Each row is a point. Any point is a mix of the corners, with weights that add up to 1. It lies inside the corners' shape when no weight is negative. Is each point inside? If not, which corners have a negative weight?

Corners:
(1): [1.1 6.8 1.0]
(2): [ 2.7 -2.1 -5.1]
(3): [2.2 2.3 2.9]
(4): [-1.9 -0.1  6.0]
Points:
[ 2.3 -1.1 -3.4] -> inside
[-0.4 -0.3  2.8] -> inside
[0.6 2.7 1.3] -> inside
[0.5 2.5 5.3] -> outside (2)
[ 0.8 -1.1  1.8] -> outside (1)
[0.3 5.7 3.7] -> outside (2)

Corners:
(1): [ 3.6  4.4 -2.5  1.9  1.4 -2.0  6.8  1.5 -0.4]
(2): [ 3.2  4.7 -0.6 -3.5  3.2 -4.5  1.4  2.4  2.4]
(3): [ 1.4  2.7 -5.2 -0.9  4.8 -1.4 -4.1  1.4 -2.1]
(4): [-4.7 -4.4 -5.2 -5.2 -2.5  6.4  0.3 -4.2  4.1]
(5): [ 2.1  5.3  1.7 -2.4  4.3 -1.2  2.3 -1.0 -2.7]
(6): [-6.6 -7.7  3.2  1.4 -9.5  2.0  1.2  0.4 -2.0]
(7): [ 0.3  4.9 -0.8  2.4  4.5  0.3 -1.8  2.6  1.8]
(8): [ 4.2  3.1 -0.5 -1.5 -0.4  2.5 -1.1  4.3 -2.1]
(9): [ 3.0 -1.1  2.8  0.6  2.6 -1.3  3.5  4.0 -1.5]
(10): [ 0.1 -3.1 -4.1 -3.0 -1.5  3.7 -3.2 -8.1  4.9]
Points:
[-0.7 -1.2 -0.1 -1.0 -1.8  0.2  0.9  0.1  0.5] -> inside
[-0.8  0.5 -0.1 -0.6  0.5 -0.3  1.0 -0.5  0.0] -> outside (8)
[ 1.1  1.8 -1.9 -0.5  0.9  0.1  2.7  0.3  0.0] -> inside
[-0.8 -1.1 -3.0 -0.9 -1.8  1.0 -1.5  0.2  1.9] -> outside (5, 9)
[ 7.6  7.0 -0.9  0.8  6.1 -0.9 -0.1  0.4 -1.5] -> outside (2, 4, 6)
[ 1.1  0.8 -1.7 -0.1 -0.4  0.2  2.2 -0.6  0.6] -> inside
